Each row is a point. Examples show where two turns around zero, p and q, send a point. Write where each new point lands after one turn and then the other. Backwards means that the second turn is done in reverse. Each puzzle has new turns, and all numbers are rounded.

Turn p:
| -.46 |  .11 |  .33 | => | .21 | .22 | .49 |
|  .11 | -.08 | -.02 | => |  .03 | -.07 | -.12 |
|  .10 |  .36 | -.37 | => | -.50 |  .13 | -.10 |
|  .38 | -.26 |  .19 | => |  .31 | -.09 | -.38 |
| -.14 | -.13 | -.14 | => | -.06 | -.19 |  .12 |
Turn q:
|  .17 | -.05 | -.55 | => |  .37 | -.30 | -.33 |
| .18 | .31 | .26 | => | .14 | .36 | .22 |
| -.20 |  .07 |  .18 | => | -.22 |  .17 |  .02 |
| -.15 | -.33 |  .12 | => | -.29 | -.22 |  .11 |
Where do these land?
q, then p: |  .54 | -.52 | -.29 | => |  .53 | -.43 | -.42 |
q, then p: | -.01 |  .20 |  .21 | => | -.05 |  .28 |  .06 |
p, then q backwards: | -.14 | -.07 |  .07 | => |  .16 | -.04 |  .06 |
p, then q: | -.16 |  .27 | -.07 | => | -.18 |  .26 | -.03 |
p, then q backwards: | -.23 |  .13 |  .08 | => | .11 | .05 | .25 |

Turn p:
| -.34 |  .31 | -.30 |  .01 | => |  .17 |  .44 | -.06 |  .28 |
|  .21 | -.07 |  .28 | -.21 | => | -.07 | -.15 | -.05 | -.38 |
| -.23 |  .14 | -.39 |  .53 | => | .24 | .07 | .16 | .65 |
| -.05 | -.27 |  .26 | -.32 | => | -.34 |  .03 |  .06 | -.35 |
|  .19 | -.14 | -.10 | -.25 | => | -.20 | -.08 | -.27 | -.10 |
| .22 | .01 | .24 | .24 | => |  .18 | -.31 |  .16 | -.09 |
Turn q:
| -.03 | -.24 | -.26 | -.27 | => |  .03 | -.37 | -.18 | -.18 |
| -.32 |  .21 |  .31 |  .25 | => | -.16 |  .19 |  .17 |  .46 |
|  .16 |  .38 |  .06 | -.27 | => | -.34 |  .25 | -.16 | -.21 |
|  .39 | -.50 |  .01 |  .00 | => |  .33 | -.21 |  .30 | -.40 |
| -.18 | -.28 | -.07 |  .19 | => |  .24 | -.22 |  .08 |  .20 |
| -.03 |  .44 | -.05 |  .09 | => | -.12 |  .35 | -.22 |  .13 |
Where do these land?
p, then q: |  .08 |  .51 | -.06 | -.12 | => |  .08 |  .24 | -.26 | -.39 |
p, then q backwards: |  .09 |  .07 |  .28 | -.02 | => |  .23 | -.19 | -.02 | -.07 |
p, then q: | -.28 | -.08 |  .22 |  .00 | => | -.31 |  .09 |  .14 |  .09 |
p, then q: |  .06 |  .08 | -.09 | -.09 | => |  .06 |  .01 | -.14 | -.04 |
q, then p: | -.01 |  .16 | -.24 |  .60 | => |  .50 | -.34 | -.23 |  .16 |
p, then q: |  .07 | -.32 |  .16 | -.59 | => | -.38 | -.41 | -.38 |  .16 |
q, then p: | -.01 | -.42 | -.28 |  .21 | => | -.15 | -.49 | -.18 | -.06 |
